Each point is reached from the start by the listed moves, each made 0, 1 or 2 times, or once backwards (-1), plus a little noise. Say if it took an odd or an even number of moves. Then give how often each move was made.

Moves:
(1): [ 0.48  0.01  0.06 -0.35  0.13  0.24]
(2): [0.08 0.00 0.04 0.06 0.15 0.22]
(3): [-0.23  0.21  0.00  0.34 -0.07  0.13]
Start: [ 0.00 -0.03 -0.04  0.03  0.13 -0.13]
Points:
[ 1.19 -0.24  0.07 -1.01  0.47  0.23] -> odd (2, 0, -1)
[0.57 0.40 0.12 0.07 0.40 0.83] -> odd (2, 1, 2)
[-0.94  0.38 -0.11  1.07 -0.15 -0.11] -> odd (-1, 0, 2)

Moves:
(1): [-0.20 -0.21  0.04 -0.02 -0.13  0.12  0.01 -0.02]
(2): [-0.25  0.27 -0.18  0.14  0.14  0.32  0.29  0.51]
(3): [-0.09  0.27 -0.17  0.17  0.04  0.06 -0.08 -0.13]
(4): [ 0.09 -0.06 -0.20  0.16 -0.05  0.01 -0.14  0.21]
(5): [ 0.32  0.28  0.20  0.23 -0.13 -0.03  0.13 -0.12]
(6): [-0.11  0.23  0.33  0.00  0.18  0.72  0.16  0.21]
(7): [-0.18 -0.23 -0.35  0.11  0.13  0.23  0.20 -0.09]
(8): [ 0.04  0.00 -0.06  0.25  0.09 -0.26 -0.08 -0.01]
Start: [-0.20 -0.03 -0.06  0.06  0.05  0.01 -0.25 -0.03]
Points:
[-0.20  0.10 -1.10  0.87  0.47  0.20 -0.10  0.78] -> even (-1, 1, 0, 2, 0, 0, 1, 1)
[ 0.06 -0.62 -0.89  1.18  0.23 -0.07 -0.09  0.18] -> even (0, 0, -1, 2, 1, 0, 2, 2)
[-0.29  0.22 -0.46  0.74 -0.39 -0.19  0.06 -1.08] -> odd (2, 0, 2, -1, 2, -1, 1, 0)
[-0.55  0.91  1.16  0.40  0.04  1.18 -0.05  0.03] -> odd (2, 0, 1, -1, 1, 2, -1, 1)
[-0.41  0.08 -0.95  0.94 -0.47  0.65  0.41  0.84] -> odd (2, 2, 0, 2, 2, -1, 1, -1)
[-0.51 -0.87 -0.09  0.31  0.05 -0.38 -0.37 -0.92] -> odd (2, -1, 0, -1, 0, 0, 1, 2)

Moves:
(1): [ 0.10  0.04 -0.04  0.14  0.00 -0.18  0.02  0.09  0.05 -0.18 -0.01 -0.02
 -0.12]
(2): [ 0.29 -0.30 -0.06  0.08 -0.22 -0.10 -0.06 -0.09 -0.10 -0.01  0.24  0.23
 -0.18]
(3): [ 0.17 -0.02  0.08 -0.05  0.08  0.15 -0.10 -0.37 -0.05 -0.18 -0.01 -0.13
 -0.21]
(4): [ 0.04  0.00  0.25 -0.06  0.18 -0.16  0.28  0.10  0.42 -0.03 -0.31 -0.01
  0.10]
(5): [ 0.02 -0.12 -0.18 -0.06 -0.16 -0.02 -0.13 -0.16  0.05 -0.05  0.15  0.04
 -0.22]
(6): [-0.01  0.33 -0.22 -0.08  0.06 -0.06  0.34  0.15 -0.08  0.10  0.08  0.23
  0.01]
(7): [ 0.28 -0.07 -0.09 -0.11 -0.46  0.05 -0.04  0.14  0.13  0.02  0.01 -0.03
  0.16]
(8): [ 0.02  0.30 -0.01  0.21 -0.07 -0.04  0.01  0.04  0.19  0.06  0.11  0.01
  0.40]
(9): [ 0.00 -0.20 -0.27  0.00  0.06  0.03 -0.09 -0.11  0.04 -0.36 -0.09  0.18
 -0.09]
(10): [ 0.10  0.17 -0.20 -0.14  0.38  0.22 -0.16  0.36  0.11 -0.21  0.15 -0.03
  0.26]
(11): [-0.08  0.37  0.00  0.04  0.18  0.01 -0.22  0.08 -0.08  0.36 -0.24  0.01
  0.01]
(12): [-0.27  0.10 -0.03  0.25  0.00  0.32  0.03  0.04  0.16  0.59  0.02  0.00
 -0.14]
Start: [-0.05 -0.23  0.18 -0.07 -0.06  0.10  0.20  0.09 -0.06 -0.25 -0.05 -0.14
  0.02]
Points:
[ 0.48  0.86 -0.06 -0.48  0.61  0.96  0.05  0.50  0.65  0.31  0.00 -0.41
  0.11] -> odd (0, 0, 2, 1, 1, 1, 1, 0, -1, 2, 1, 1)
[-0.03  1.51  0.03  0.11  1.74  0.68  0.51  0.65  0.73  1.13 -0.23  0.12
 -0.51] -> odd (1, 1, 2, 2, 1, 2, -1, 0, -1, 2, 2, 2)
[ 0.03  0.31  0.73 -0.63  0.06 -0.65  0.95  0.73  0.20  0.56 -1.45  0.18
  0.47] -> even (-1, 0, -1, 2, -1, 1, 1, -1, 0, -1, 2, -1)
[ 0.68 -0.36  0.12  0.46 -0.61 -0.26  0.19  0.46  0.47  0.34 -0.11  0.28
 -0.46] -> even (2, 2, 0, 1, 0, 0, 1, 0, 0, 0, 1, 1)
[ 1.14 -1.19  0.33 -0.06  0.85 -0.08 -0.31 -0.24  0.52 -1.72 -0.86  0.10
 -0.91] -> odd (2, 2, 2, 2, -1, -1, 0, -1, 2, 1, 1, 0)
[ 1.38 -0.21 -0.92 -0.40  0.25  0.28 -0.95 -0.09  0.19 -2.14  0.32  0.16
  0.13] -> odd (1, 1, 2, 0, 1, 0, 1, 1, 2, 2, 1, -1)
